Rows are points. To make a cloud, some directions were put in groups of two or more. Within a group, all points are equally far from the middle, so they leave a hole (a ring in 2 directions, a hollow ball in 3). The other directions are filled evenly. Then the cloud was stretched, turned, moved and blurred a little. Count the holes, and give their numbers of directions, smallest first.

Cloud (21 x 3):
[[ 0.49  0.36 -0.06]
 [ 0.10 -0.51  0.06]
 [-0.12  0.51 -0.34]
 [ 0.01 -0.34 -0.14]
 [ 0.37 -0.29 -0.30]
 [-0.49 -0.32  0.40]
 [ 0.13  0.38 -0.49]
 [-0.34 -0.25 -0.37]
 [ 0.27  0.37 -0.31]
 [-0.50  0.65 -0.34]
 [ 0.14 -0.24  0.53]
 [-0.06  0.22 -0.05]
 [ 0.21 -0.65 -0.63]
 [ 0.20 -0.36  0.50]
 [-0.72 -0.32 -0.42]
 [ 0.13 -0.16 -0.54]
 [ 0.39  0.19 -0.10]
 [-0.53  0.00  0.53]
 [-0.51 -0.03 -0.07]
 [-0.76 -0.21 -0.28]
 [ 0.02  0.26  0.36]]
Holes: 0

Cloud, 30 rows:
[[-0.63 -0.07  0.35 -0.28]
 [-0.44  0.46  0.21 -0.55]
 [ 0.15 -0.02 -0.15 -0.64]
 [-0.55 -0.16  0.40 -0.13]
 [ 0.28  0.01  0.06  0.24]
 [-0.07  0.56  0.53 -0.19]
 [-0.24  0.59  0.45  0.14]
 [ 0.28  0.39 -0.17  0.16]
 [-0.47  0.45 -0.35  0.14]
 [-0.06 -0.26 -0.42  0.20]
 [-0.65 -0.06 -0.44 -0.28]
 [-0.32  0.52  0.53 -0.22]
 [-0.58  0.24  0.49 -0.14]
 [-0.65  0.23  0.14 -0.49]
 [ 0.27  0.35  0.44 -0.04]
 [-0.13  0.64 -0.09  0.24]
 [ 0.04 -0.26  0.31 -0.37]
 [ 0.16  0.46  0.50 -0.20]
 [ 0.13  0.58  0.27  0.20]
 [-0.57 -0.20 -0.48 -0.20]
 [-0.62  0.03 -0.48  0.03]
 [-0.12  0.53  0.36 -0.54]
 [-0.29  0.55  0.52 -0.01]
 [-0.31 -0.24  0.08  0.40]
 [-0.13  0.58  0.53 -0.06]
 [-0.62 -0.15 -0.39 -0.34]
 [-0.47 -0.13  0.28  0.32]
 [-0.07  0.51 -0.12 -0.63]
 [-0.56  0.35 -0.43 -0.13]
 [-0.55  0.10 -0.30  0.30]]
Holes: 2 (2, 2)

Cloud (54 x 6):
[[-0.13  0.48  0.28 -0.59 -0.23  0.06]
 [-0.31 -0.63  0.16  0.43  0.35 -0.32]
 [ 0.52 -0.02  0.53  0.02 -0.20 -0.41]
 [ 0.58  0.34 -0.41 -0.30  0.22 -0.07]
 [ 0.42 -0.12 -0.63  0.15  0.36 -0.50]
 [-0.08  0.37  0.22  0.58 -0.55 -0.49]
 [ 0.27  0.39  0.38  0.12  0.59 -0.37]
 [ 0.24 -0.48 -0.33  0.40  0.17 -0.15]
 [ 0.25  0.39  0.06 -0.13  0.47 -0.80]
 [-0.04 -0.59 -0.12  0.19 -0.36  0.17]
 [ 0.56  0.02  0.27  0.38 -0.05  0.38]
 [ 0.38 -0.45 -0.08  0.33 -0.53  0.10]
 [ 0.44  0.03 -0.54  0.04 -0.07 -0.81]
 [-0.53 -0.29 -0.11  0.24 -0.55 -0.02]
 [-0.31  0.05  0.19  0.05 -0.62  0.67]
 [-0.15  0.02 -0.39 -0.69 -0.16  0.45]
 [ 0.37 -0.30  0.60 -0.06 -0.17  0.05]
 [-0.18  0.14 -0.40 -0.64 -0.29  0.25]
 [-0.30 -0.57  0.10  0.33  0.14 -0.02]
 [ 0.54 -0.22  0.52 -0.44 -0.46 -0.04]
 [ 0.75  0.17  0.16 -0.41 -0.05 -0.12]
 [ 0.34 -0.11  0.40  0.42  0.36 -0.27]
 [-0.38  0.18 -0.35 -0.56  0.52 -0.16]
 [-0.31 -0.42  0.55 -0.11 -0.21 -0.55]
 [-0.31  0.16 -0.40 -0.43 -0.59 -0.47]
 [-0.48  0.17 -0.54  0.39  0.46 -0.23]
 [-0.14 -0.60 -0.10  0.29  0.35  0.21]
 [ 0.48 -0.29 -0.13 -0.44  0.06 -0.42]
 [-0.48 -0.17 -0.14 -0.54  0.25 -0.65]
 [-0.46  0.34  0.29 -0.27  0.50 -0.42]
 [-0.41 -0.16  0.15  0.10 -0.28  0.50]
 [-0.22  0.49  0.49  0.02 -0.41 -0.36]
 [-0.52 -0.39  0.38  0.16  0.18 -0.17]
 [ 0.50  0.28 -0.42 -0.20  0.25 -0.42]
 [-0.29 -0.31 -0.35 -0.54 -0.23 -0.40]
 [ 0.50  0.01  0.17  0.40  0.41  0.52]
 [-0.40  0.36  0.43 -0.10  0.31 -0.08]
 [-0.13 -0.38  0.36 -0.48 -0.36 -0.62]
 [-0.22 -0.47 -0.44 -0.13  0.32  0.52]
 [ 0.03 -0.48 -0.10 -0.45  0.12 -0.74]
 [ 0.26  0.27 -0.45  0.41 -0.53 -0.29]
 [-0.47 -0.10 -0.46  0.00 -0.15  0.15]
 [ 0.23  0.63  0.09 -0.59 -0.48  0.04]
 [ 0.53 -0.24 -0.11 -0.45  0.20 -0.33]
 [-0.28  0.23  0.11 -0.61 -0.47 -0.37]
 [-0.58 -0.20 -0.37  0.15  0.26  0.20]
 [-0.25  0.16 -0.50 -0.42 -0.26  0.19]
 [ 0.59 -0.30 -0.43 -0.25 -0.22 -0.14]
 [-0.61 -0.44 -0.11  0.30  0.39  0.03]
 [ 0.27 -0.35  0.19 -0.45  0.66 -0.26]
 [-0.02  0.53  0.32  0.01  0.33 -0.57]
 [ 0.27 -0.33  0.16 -0.30  0.62 -0.59]
 [-0.04 -0.58  0.19  0.39 -0.38 -0.26]
 [-0.61  0.01 -0.19  0.32  0.25  0.08]]
Holes: 2 (2, 2)

Cloud:
[[ 0.02  0.59  0.43 -0.25  0.33  0.32  0.25  0.46  0.10]
 [-0.03 -0.01  0.25 -0.37  0.42 -0.04  0.40  0.39  0.53]
 [-0.25  0.41  0.05  0.59  0.64  0.09 -0.08  0.44 -0.27]
 [ 0.52  0.88 -0.32 -0.04  0.26 -0.29 -0.42 -0.24  0.00]
 [-0.46  0.11 -0.26 -0.23  0.10 -0.09 -0.58 -0.76  0.19]
 [ 0.72 -0.09 -0.34  0.13  0.26  0.18  0.19  0.26 -0.01]
 [ 0.18  0.23 -0.39  0.77  0.67 -0.35  0.13  0.39  0.26]
 [ 0.34  0.30 -0.06  0.03  0.59  0.08 -0.48  0.15  0.61]
 [ 0.23  0.50 -0.21  0.90 -0.05  0.28 -0.36  0.20  0.21]
 [-0.30  0.09 -0.34  0.85  0.10  0.12  0.13 -0.09  0.12]
 [ 0.28  0.77 -0.20 -0.24  0.00 -0.26 -0.58  0.39 -0.25]
 [-0.23  0.36 -0.62 -0.32  0.26 -0.21  0.22  0.26  0.18]
 [-0.53  0.08 -0.04  0.22 -0.35  0.16  0.55  0.37  0.14]
 [ 0.27  0.80 -0.08  0.63 -0.43 -0.26 -0.41  0.32 -0.29]
 [-0.51  0.02  0.18  0.17  0.15  0.37 -0.27  0.07 -0.49]
 [-0.79  0.09  0.69 -0.10 -0.11 -0.47 -0.10 -0.06  0.00]
 [ 0.00 -0.17  0.44  0.08 -0.08 -0.79  0.20  0.10  0.42]
 [-0.13 -0.21  0.41  0.21  0.04 -0.60  0.52  0.05 -0.16]
 [-0.46  0.05  0.23  0.17 -0.30  0.59 -0.34  0.54 -0.02]
 [-0.48  0.71  0.55 -0.21  0.20 -0.04  0.12 -0.36  0.32]
 [-0.31  0.37  0.13  0.00  0.27  0.40  0.13 -0.49 -0.30]
 [ 0.34  0.29  0.17  0.75  0.92 -0.31  0.24  0.39  0.06]
 [-0.16  0.17  0.84  0.58 -0.05 -0.26 -0.13  0.13  0.07]
 [ 0.02  0.48  0.68 -0.38 -0.28 -0.27  0.06 -0.09 -0.29]
 [-0.43  0.49 -0.10  0.24 -0.11 -0.04 -0.42  0.74 -0.19]
 [-0.01  0.14  0.70  0.20  0.41 -0.03  0.12  0.43  0.72]
 [-0.08  0.12 -0.21  0.82 -0.38  0.03 -0.20 -0.09  0.33]
 [ 0.30  0.37  0.24  0.49  0.40 -0.53  0.86 -0.11  0.34]
 [-0.17  1.08  0.02  0.43  0.15 -0.05 -0.38  0.14  0.47]
 [-0.43  0.51 -0.12  0.58 -0.23  0.25 -0.53  0.26 -0.12]
 [-0.02  0.29 -0.06 -0.18  0.31 -0.04 -0.71  0.43 -0.34]
 [-0.21  0.27  0.31  0.36 -0.37  0.03 -0.11  0.84  0.47]
 [-0.02  0.55 -0.15 -0.34 -0.10 -0.53 -0.58  0.13  0.54]
 [ 0.29  0.61  0.33  0.12 -0.03  0.47  0.64  0.06  0.05]
 [-0.54  0.30  0.70  0.16 -0.31  0.05 -0.32  0.57  0.25]
 [-0.50  0.52 -0.10  0.42 -0.10  0.01  0.45 -0.01  0.82]
 [-0.07  0.48 -0.13  0.13  0.24  0.49 -0.25  0.78  0.04]
 [-0.02  0.41  0.08  0.43  0.93  0.09  0.08  0.31 -0.05]
 [-0.24  0.26  0.68 -0.43 -0.29 -0.33 -0.37 -0.49  0.57]
 [ 0.05  0.26  0.58 -0.13 -0.27  0.23  0.25 -0.53  0.18]
 [ 0.51 -0.05 -0.17  0.54  0.21 -0.18 -0.46 -0.08 -0.30]
 [ 0.05  0.54  0.41  0.07  0.65 -0.04  0.62  0.40  0.09]
 [ 0.27  0.49 -0.10  0.35 -0.45  0.44  0.48  0.02 -0.18]
 [ 0.07  0.70 -0.07 -0.29  0.07  0.57  0.13  0.22 -0.17]
 [-0.21  0.76  0.08  0.22  0.77 -0.39 -0.05 -0.02  0.18]
 [ 0.28 -0.19  0.04  0.18 -0.06 -0.67  0.13  0.33  0.42]
 [ 0.07  0.91 -0.21  0.29 -0.14 -0.14 -0.54  0.49 -0.35]
 [-0.35  0.44  0.03 -0.26 -0.14 -0.16 -0.64  0.72  0.17]
 [-0.12  0.20  0.30  0.08  0.03 -0.37  0.41 -0.66 -0.32]
 [ 0.45  0.60 -0.36  0.38  0.27 -0.71  0.37 -0.15  0.40]
 [-0.17  0.72  0.38  0.49  0.10 -0.27  0.62  0.62  0.13]
 [-0.61  0.39  0.39 -0.34 -0.32  0.23  0.02 -0.47 -0.14]
 [-0.29  0.37  0.81  0.53  0.24 -0.28 -0.13  0.19  0.33]
 [ 0.44  0.25 -0.10 -0.62  0.32 -0.10 -0.16 -0.06  0.02]
 [ 0.28  0.26  0.10 -0.12  0.32  0.11  0.08  0.76  0.50]
 [-0.20 -0.12 -0.43 -0.62  0.04 -0.01 -0.02 -0.15 -0.12]
 [ 0.12 -0.07  0.12  0.15 -0.22 -0.11  0.24  0.18  0.96]
 [ 0.06  0.46  0.63 -0.37  0.10 -0.57  0.39  0.06  0.14]
 [-0.08  0.15 -0.10  0.84  0.63 -0.30  0.39  0.34 -0.02]
 [ 0.59  0.29  0.13 -0.13 -0.12 -0.54 -0.38 -0.33 -0.10]
 [ 0.16  0.47  0.32 -0.24  0.09 -0.36 -0.23  0.53  0.73]
 [ 0.24  0.20  0.16 -0.15  0.46 -0.25  0.18 -0.68  0.12]
 [ 0.33  0.04  0.60 -0.02 -0.35 -0.06  0.31 -0.27 -0.37]
 [ 0.25  0.25 -0.26 -0.12 -0.59 -0.06 -0.08 -0.25  0.19]
 [-0.69 -0.01  0.61 -0.37 -0.21 -0.27 -0.25  0.13 -0.20]
 [ 0.05 -0.34 -0.31 -0.48  0.11  0.16 -0.08 -0.11  0.40]
 [-0.21  0.77  0.32 -0.07 -0.14  0.38 -0.06 -0.13  0.80]
 [ 0.27  0.39  0.48  0.01 -0.05 -0.03  0.71 -0.47 -0.11]
 [ 0.37  0.66 -0.25  0.68 -0.05  0.25  0.16  0.44  0.56]
 [-0.60  0.66 -0.21 -0.36  0.44 -0.08 -0.33  0.11  0.04]
 [-0.04  0.03  0.02 -0.53  0.36 -0.02 -0.07 -0.31 -0.47]
 [-0.14  0.08  0.46 -0.14 -0.41 -0.48  0.42  0.17  0.55]
 [-0.04  0.32 -0.16  0.30 -0.76 -0.05  0.24  0.12 -0.05]
 [ 0.12  0.13  0.32  0.28  0.89 -0.10 -0.07  0.34  0.29]
 [-0.23 -0.48  0.17  0.05 -0.10  0.24  0.15  0.32 -0.24]
 [ 0.25  0.40 -0.09  0.46 -0.62  0.07  0.22 -0.30  0.01]
 [-0.18 -0.58  0.31  0.26  0.22 -0.13 -0.26  0.31  0.02]
 [-0.44  0.52  0.42  0.26  0.03  0.11 -0.67 -0.49  0.46]
 [-0.15  0.56 -0.04 -0.36 -0.09  0.43 -0.07  0.41  0.69]
 [-0.58  0.23 -0.01  0.16  0.38  0.41 -0.51 -0.49  0.15]
 [-0.18 -0.53  0.19 -0.16  0.18 -0.04 -0.25 -0.56 -0.02]
 [ 0.02  0.42 -0.16 -0.53  0.21 -0.27  0.14 -0.02 -0.66]
 [-0.06  0.20  0.35 -0.05  0.44 -0.81  0.28  0.35 -0.08]
 [-0.10  0.25  0.04  0.41  0.30 -0.06 -0.18  0.21 -0.85]
 [ 0.19  0.58 -0.11  0.70 -0.03  0.04 -0.71  0.12  0.12]
 [ 0.62  0.35  0.42  0.29  0.07 -0.38 -0.60  0.18 -0.04]
 [-0.40  0.17 -0.10 -0.52  0.58 -0.49 -0.32 -0.12  0.49]
 [ 0.01  0.01 -0.01 -0.53  0.22 -0.18 -0.52 -0.55  0.41]
 [ 0.23  0.62  0.32  1.01 -0.18 -0.12 -0.23  0.23  0.19]
 [-0.09 -0.25  0.54  0.18  0.17  0.13 -0.23  0.42 -0.25]
 [ 0.27  0.31 -0.08 -0.06  0.73 -0.43 -0.06  0.29  0.57]
 [-0.64  0.20  0.10 -0.13  0.46 -0.26  0.08  0.66  0.24]
 [ 0.37  0.90 -0.28  0.27 -0.07 -0.52  0.34 -0.14  0.45]
 [ 0.42 -0.14  0.26  0.07 -0.05 -0.68 -0.09  0.23 -0.39]
 [ 0.23  0.36  0.11  0.22  0.06  0.01 -0.90 -0.05  0.34]
 [-0.22  0.59 -0.30  0.19 -0.23 -0.18  0.68  0.36 -0.05]
 [ 0.35  0.64 -0.11  0.17 -0.14  0.21  0.60  0.58  0.28]
 [ 0.11 -0.10 -0.06 -0.40  0.25  0.25 -0.63 -0.32  0.40]
 [-0.11  0.22  0.50  0.48  0.01  0.45  0.16  0.10 -0.41]
 [-0.63  0.19  0.66 -0.74 -0.16 -0.01 -0.08 -0.27  0.11]
 [ 0.39  0.41  0.19 -0.03 -0.08  0.20  0.71  0.40  0.24]
 [ 0.26  0.60 -0.08  0.31  0.41  0.11  0.03 -0.68  0.03]
 [-0.72  0.17  0.06  0.19  0.25  0.21 -0.21  0.78  0.12]
 [ 0.43  0.22  0.08  0.77  0.19 -0.13 -0.01  0.34  0.76]]
Holes: 2 (4, 4)
